Each row is a point. Any point is a mix of the corners, with weights that add up to 1. It lies inside the corners' shape when no weight is negative. Say inside or outside, and name the corners with a negative weight.
In the rows, zero is written as 100.

Corners:
(1): 163	141
(2): 58	41
(3): 69	128
Points:
45	112 => outside (1)
72	122 => inside
72	125 => inside
124	96 => outside (3)
83	89 => inside
68	92 => inside
126	147 => outside (2)
72	122 => inside
141	126 => inside

Corners:
(1): 89	103	5	129	93	90	110	105	93
(2): 98	92	119	69	114	110	98	80	96
(3): 124	80	111	87	96	76	106	110	107
(4): 84	76	99	114	100	52	94	93	85
(5): 95	99	115	114	98	94	133	113	124
(6): 122	109	122	113	123	114	85	96	112
(7): 111	116	115	88	106	102	107	89	157
(8): 72	112	89	99	63	70	94	108	96
(9): 84	70	78	122	62	96	102	95	97
(10): 117	113	119	100	98	92	113	67	95
Points:
93	82	89	119	86	75	106	100	87 => outside (2, 7)
103	97	97	111	92	89	105	97	107 => outside (2)
111	96	120	96	104	95	106	91	116 => outside (1, 8)
94	99	78	124	98	91	103	106	110 => outside (2, 3, 10)
93	90	119	106	70	66	118	101	122 => outside (1, 2, 6)
98	111	98	97	95	94	105	107	120 => outside (4, 9, 10)
85	107	58	125	84	86	102	101	99 => outside (2, 3)

Corners:
(1): 135	54	163	47	113	112	104	90	124	107	149	118	80	76	149	121	89	67	99	96
(2): 100	64	68	90	123	102	117	135	146	130	77	62	89	182	57	155	114	102	135	66
(3): 55	114	39	109	164	141	127	109	125	116	41	82	65	118	66	110	39	127	111	89
(4): 88	82	108	121	89	80	88	128	115	30	107	52	123	54	121	102	118	93	95	121
(5): 96	110	78	95	57	114	40	108	105	88	109	126	131	91	76	119	145	157	102	95
(6): 89	118	53	124	104	93	121	131	94	123	70	85	30	136	76	128	52	137	158	75
(7): 53	91	57	127	146	150	147	137	119	122	93	71	80	146	60	113	63	160	153	59
(8): 96	108	109	121	114	78	97	113	95	109	185	122	92	73	92	113	158	41	51	118
(9): 86	102	124	106	79	92	84	73	62	30	106	91	94	111	95	122	137	101	111	106
(10): 107	96	75	116	164	111	140	91	119	186	74	26	97	122	88	133	80	153	154	92
(11): 112	111	75	134	134	122	65	92	76	89	107	77	61	71	54	88	136	92	136	131
(12): 66	125	63	106	120	66	67	112	98	65	132	69	117	72	111	87	97	80	113	87
(13): 66	67	83	143	146	80	120	92	145	141	75	120	41	173	58	80	29	133	144	47
(14): 123	75	135	103	93	96	132	81	103	58	174	148	125	103	109	110	126	5	134	149
(15): 131	125	187	67	105	137	130	73	104	130	163	104	110	46	81	79	80	54	117	96
(16): 66	114	99	104	162	144	127	168	97	159	90	84	84	146	79	111	57	120	147	120
(17): 178	82	133	110	101	120	66	61	88	105	168	98	98	74	146	113	90	14	69	103
(18): 106	126	121	93	105	118	133	81	120	84	120	129	106	96	126	55	165	34	140	98
(19): 137	97	123	79	71	125	90	79	125	130	194	81	116	116	96	56	114	57	102	155
(20): 140	106	74	84	112	65	97	105	68	60	131	102	110	99	113	100	125	100	98	100
(21): 127	34	139	100	55	118	127	71	18	98	136	119	125	51	75	114	145	23	112	128
Points:
105	88	112	92	119	114	107	106	106	110	122	96	89	102	103	109	92	87	116	101 => inside
91	79	119	99	116	123	117	99	116	116	115	100	94	111	82	109	105	93	120	104 => outside (6, 12, 17, 20)
111	88	120	108	115	108	97	87	100	95	119	101	97	86	103	111	114	59	112	105 => outside (6, 7, 19, 20)
85	94	88	120	145	98	114	129	112	105	105	76	74	123	88	124	71	114	134	85 => outside (3, 5, 18, 19, 21)
105	96	97	100	123	120	110	100	100	119	106	90	86	113	84	109	90	98	134	99 => outside (4, 8)
103	94	109	97	103	105	107	106	105	91	127	100	98	100	102	102	102	81	114	104 => outside (10, 11)

Corners:
(1): 50	81	83	121	48	118	136	117	130	91	53	67	159	91	104	127	79	115	119	84
(2): 82	91	77	118	76	91	174	90	93	107	119	117	130	78	97	164	94	122	139	152
(3): 65	73	105	101	44	78	139	92	80	158	96	87	170	94	136	131	110	90	131	106
(4): 136	126	67	84	121	57	41	104	100	65	160	142	99	152	128	86	144	90	82	104
(5): 88	149	89	67	168	107	32	126	57	96	139	126	95	100	71	98	123	96	80	63
(6): 73	77	152	102	78	79	78	172	66	75	97	110	82	113	5	59	103	79	113	30
(7): 109	155	103	95	128	103	69	49	100	78	128	145	106	83	98	66	104	88	99	115
(8): 66	80	176	130	87	49	75	157	101	103	44	74	69	128	59	134	58	64	138	14
(9): 108	112	69	53	140	158	98	72	73	75	113	140	65	84	120	67	141	92	42	96
(10): 143	92	102	93	96	116	32	95	103	117	87	111	121	103	104	160	178	85	109	130
(11): 82	66	116	130	15	72	119	87	123	107	64	81	120	56	111	159	66	157	132	106
(12): 80	124	162	159	54	83	107	156	92	120	99	126	99	169	82	130	108	98	90	23
(13): 79	156	65	54	125	88	20	67	72	75	128	162	98	97	71	132	144	77	60	106
(14): 117	89	89	79	118	134	48	93	61	67	157	128	91	104	81	101	100	81	56	112
(15): 88	131	143	98	54	124	102	163	63	166	85	101	68	183	61	99	76	95	117	49
(16): 51	60	88	123	81	76	113	61	139	137	88	74	110	88	121	100	94	149	90	133
(17): 100	135	109	63	100	118	55	133	121	79	160	144	74	83	107	98	113	72	62	99
(18): 91	113	127	122	47	86	133	80	111	84	125	41	95	85	152	117	131	109	146	139
(19): 88	84	74	144	29	68	122	129	137	122	56	64	138	89	77	133	75	94	100	79
(20): 85	90	111	92	58	101	164	60	145	101	94	60	125	87	98	130	96	146	119	94
(21): 128	122	91	69	112	106	73	106	98	59	100	111	125	89	114	102	132	86	48	131
Points:
85	102	101	98	93	87	95	97	99	103	89	96	106	97	95	116	108	102	110	96 => outside (12, 14, 17)
93	92	107	108	71	94	105	95	106	102	86	94	114	101	97	120	109	107	106	99 => outside (5, 17)
94	94	113	98	80	89	98	105	101	102	105	94	104	94	99	111	102	97	109	97 => outside (1, 12, 13)
92	103	99	101	94	89	76	106	96	95	107	109	109	97	96	113	117	94	95	97 => outside (15, 20)
88	106	103	100	88	94	90	111	94	102	108	109	102	111	90	108	111	91	100	83 => outside (11, 21)
94	115	91	88	84	99	98	102	95	100	112	107	115	95	90	111	116	101	115	95 => outside (8, 12, 14, 16, 21)

Corners:
(1): 95	99	63	102	35	80	53	77	126	102	128	139	126	95	104	72	103	74	96	129
(2): 130	90	96	96	159	115	142	115	119	89	99	67	61	64	99	125	78	84	45	133
(3): 75	108	104	106	125	89	92	76	69	124	103	145	157	60	43	97	88	105	109	51
(4): 141	57	118	94	115	129	102	71	57	120	100	124	184	61	84	140	55	91	70	71
(5): 92	83	65	105	121	96	150	122	85	68	71	82	55	88	127	96	59	126	59	78
(6): 120	79	46	77	24	60	24	81	108	88	87	118	108	123	102	111	113	105	104	92
(7): 102	99	84	101	17	84	72	124	159	144	78	106	111	103	93	70	81	122	84	116
(8): 85	129	74	16	47	122	43	123	135	94	95	132	132	115	77	81	94	70	84	114
(9): 103	91	63	78	182	114	159	103	118	121	98	60	73	107	101	95	70	126	37	143
(10): 113	126	77	81	26	101	88	74	154	137	107	128	87	89	141	103	102	93	108	139
(11): 128	78	92	98	145	106	120	110	85	107	116	58	92	84	95	72	105	121	75	100
(12): 91	121	99	119	171	149	125	124	102	120	112	108	74	93	85	115	88	109	56	93
(13): 80	93	63	53	5	78	88	72	186	144	111	93	132	104	46	118	122	101	119	85
(14): 102	118	63	108	168	128	119	100	92	97	107	75	89	96	91	108	88	82	118	118
(15): 70	139	80	80	16	48	32	106	142	92	114	99	133	80	114	120	85	108	109	131
(16): 91	81	111	100	167	97	133	75	125	84	94	71	79	107	126	97	116	81	84	75
(17): 109	79	88	82	106	117	99	104	45	134	92	156	185	102	62	149	113	97	139	86
(18): 101	83	122	83	162	90	147	108	97	80	111	56	73	115	97	146	69	121	97	143
(19): 76	70	129	126	142	152	137	103	108	98	76	85	61	72	117	121	104	103	80	131
(20): 106	107	90	96	156	108	148	86	77	132	104	58	92	85	107	122	59	56	54	91
(21): 90	93	32	80	20	56	43	106	152	152	113	124	103	97	112	89	101	97	136	128
Points:
107	103	95	87	140	109	114	109	103	84	94	86	89	95	104	95	80	113	65	98 => outside (1, 13, 17, 19, 20, 21)
104	100	93	87	130	110	115	92	100	109	105	92	107	91	93	116	88	93	79	108 => outside (5, 7, 21)
97	91	83	97	106	103	110	101	106	102	97	99	95	92	103	104	86	103	82	108 => inside
104	95	82	86	116	106	114	99	103	102	101	90	96	101	100	117	98	95	87	108 => outside (3, 4, 7, 21)
112	87	90	80	139	93	116	105	82	98	95	82	112	94	90	118	71	102	85	100 => outside (1, 10, 12, 13, 19)

Corners:
(1): 105	89	100	112	99	110	58	124	97	89	104	102	81	84	92	95	115	107	98	102
(2): 89	93	100	102	137	112	84	111	96	107	100	97	83	116	107	107	112	104	103	111
(3): 100	129	100	110	118	96	114	99	100	62	96	67	5	99	88	138	104	109	79	101
(4): 88	115	100	113	100	104	115	97	98	104	98	100	116	98	86	76	108	101	99	72
(5): 108	96	52	97	98	99	99	116	111	112	108	98	124	84	144	140	118	84	118	79
(6): 92	92	89	114	124	75	116	113	107	81	97	112	46	123	106	96	114	99	88	92
(7): 87	142	93	91	95	119	92	102	89	111	119	116	136	99	95	68	101	91	94	106
(8): 98	95	105	102	100	103	90	97	106	108	59	103	118	112	97	116	100	99	99	99
(9): 98	95	103	88	120	116	99	103	139	93	107	117	117	110	115	100	127	93	101	106
(10): 96	91	69	102	103	94	103	101	99	96	111	103	132	109	89	87	101	100	128	106
(11): 111	94	82	96	96	115	106	101	91	108	108	110	126	94	87	77	107	89	96	103
(12): 94	98	78	111	107	109	111	90	99	86	111	100	117	114	117	74	115	94	93	98
(13): 99	82	100	84	110	112	116	92	119	101	98	112	58	130	118	134	103	79	124	89
(14): 80	121	76	87	113	114	127	118	95	79	111	59	117	116	84	74	94	104	83	103
(15): 87	103	70	98	132	107	90	95	115	98	106	111	76	121	89	115	101	91	83	87
(16): 91	105	87	104	113	107	106	88	128	116	107	111	124	116	134	78	111	124	92	94
(17): 109	91	91	71	105	97	75	92	88	113	80	109	140	106	92	88	118	88	127	90
(18): 99	99	104	106	96	103	97	93	97	108	115	84	111	118	90	72	100	100	84	106
(19): 88	94	98	89	131	87	105	103	108	93	112	105	125	111	113	74	96	114	93	100
(20): 130	93	105	96	92	110	98	128	77	100	106	115	124	111	93	103	104	110	114	96
(21): 90	89	103	104	97	110	104	104	97	100	94	112	86	121	113	127	118	130	79	98
Points:
91	103	87	99	104	112	101	105	111	101	123	108	128	111	112	84	106	106	99	95 => outside (2, 3, 6, 8, 11, 17)
109	74	103	94	111	104	88	107	117	118	105	128	110	111	121	105	120	104	108	87 => outside (3, 7, 8, 10, 12, 14)
95	97	95	100	109	104	99	104	102	97	103	103	101	110	104	97	108	107	95	98 => inside
94	100	85	97	110	93	107	94	110	101	93	97	109	109	100	101	111	106	94	89 => outside (1, 2, 7, 12, 13, 20)
94	97	85	95	108	106	98	101	106	105	101	110	119	109	108	93	111	97	104	96 => outside (3, 18, 20)
88	104	94	98	116	109	97	96	105	96	108	97	102	113	99	85	106	105	92	100 => outside (5, 6, 8, 11, 20)
99	102	89	97	106	106	96	103	102	99	104	101	121	105	99	90	108	103	98	98 => outside (2, 6, 13)

Corners:
(1): 106	151	92	119	138	36	54	105	102	107	89	143	72	76	102	105	102	62	93	89
(2): 107	99	72	63	54	90	105	54	127	148	133	71	102	116	72	109	88	108	96	130
(3): 94	68	111	144	121	118	113	79	161	105	114	108	74	133	102	130	140	114	56	97
(4): 84	131	126	99	70	115	134	125	162	56	154	49	105	138	57	50	69	100	147	108
(5): 101	75	123	63	41	120	105	66	87	130	112	105	88	121	97	85	70	76	142	95
(6): 133	61	93	93	65	138	85	105	169	88	179	114	83	62	101	90	118	111	74	55
(7): 96	75	114	122	81	137	78	124	151	123	119	74	122	91	104	101	89	88	73	167
(8): 124	141	109	141	128	88	105	132	94	101	92	94	122	94	113	74	108	136	119	102
(9): 143	75	115	94	127	78	76	120	147	131	121	132	122	100	83	52	43	125	117	122
(10): 127	152	90	98	99	53	92	92	73	119	51	83	155	155	130	95	85	44	126	132
(11): 111	69	97	144	107	126	115	134	94	43	153	52	126	76	78	66	131	52	123	170
(12): 143	88	105	72	60	120	94	99	143	126	87	92	106	64	129	90	129	32	87	141
(13): 98	72	80	125	95	72	94	106	103	134	165	67	75	115	119	133	125	91	109	90
(14): 146	135	135	52	129	93	89	146	99	114	133	102	130	127	106	63	60	110	160	151
(15): 128	49	81	76	51	103	135	69	116	68	109	96	57	59	52	144	129	68	95	5
(16): 111	59	102	71	80	104	121	89	171	54	169	105	112	53	70	101	112	124	154	77
(17): 133	92	131	124	87	51	100	99	77	124	108	146	97	101	116	84	84	86	85	115
(18): 57	146	101	112	145	43	83	68	103	100	101	53	101	136	59	111	112	84	105	60
(19): 107	133	98	111	125	74	97	80	129	107	126	86	65	60	85	122	89	62	104	43
(20): 129	103	107	94	126	120	91	135	178	123	137	116	114	63	63	90	87	70	99	55
(21): 70	84	98	91	136	78	104	129	108	63	142	108	70	70	47	74	56	91	73	60
Points:
102	87	99	83	78	113	121	100	128	76	153	67	90	81	68	92	109	85	129	75 => outside (1, 3, 7, 9, 10, 17)
113	91	103	117	82	90	103	109	99	115	113	101	82	71	87	90	86	72	95	101 => outside (3, 6, 10, 14, 16, 18)
112	102	107	95	97	88	100	99	111	102	122	101	98	100	90	88	93	86	117	94 => outside (7)
112	90	108	123	100	95	104	105	124	94	127	83	105	101	102	99	114	93	102	114 => outside (1, 2, 5, 20, 21)
112	99	112	84	100	83	88	110	127	106	134	110	95	89	85	95	72	85	118	75 => outside (2, 3, 8, 11, 12)
120	91	100	87	91	86	112	100	110	94	123	91	100	85	75	93	93	78	121	80 => outside (1, 3, 6, 7)
99	81	104	127	129	91	97	102	122	104	137	90	107	114	98	97	102	120	86	126 => outside (1, 4, 5, 12, 15, 20)
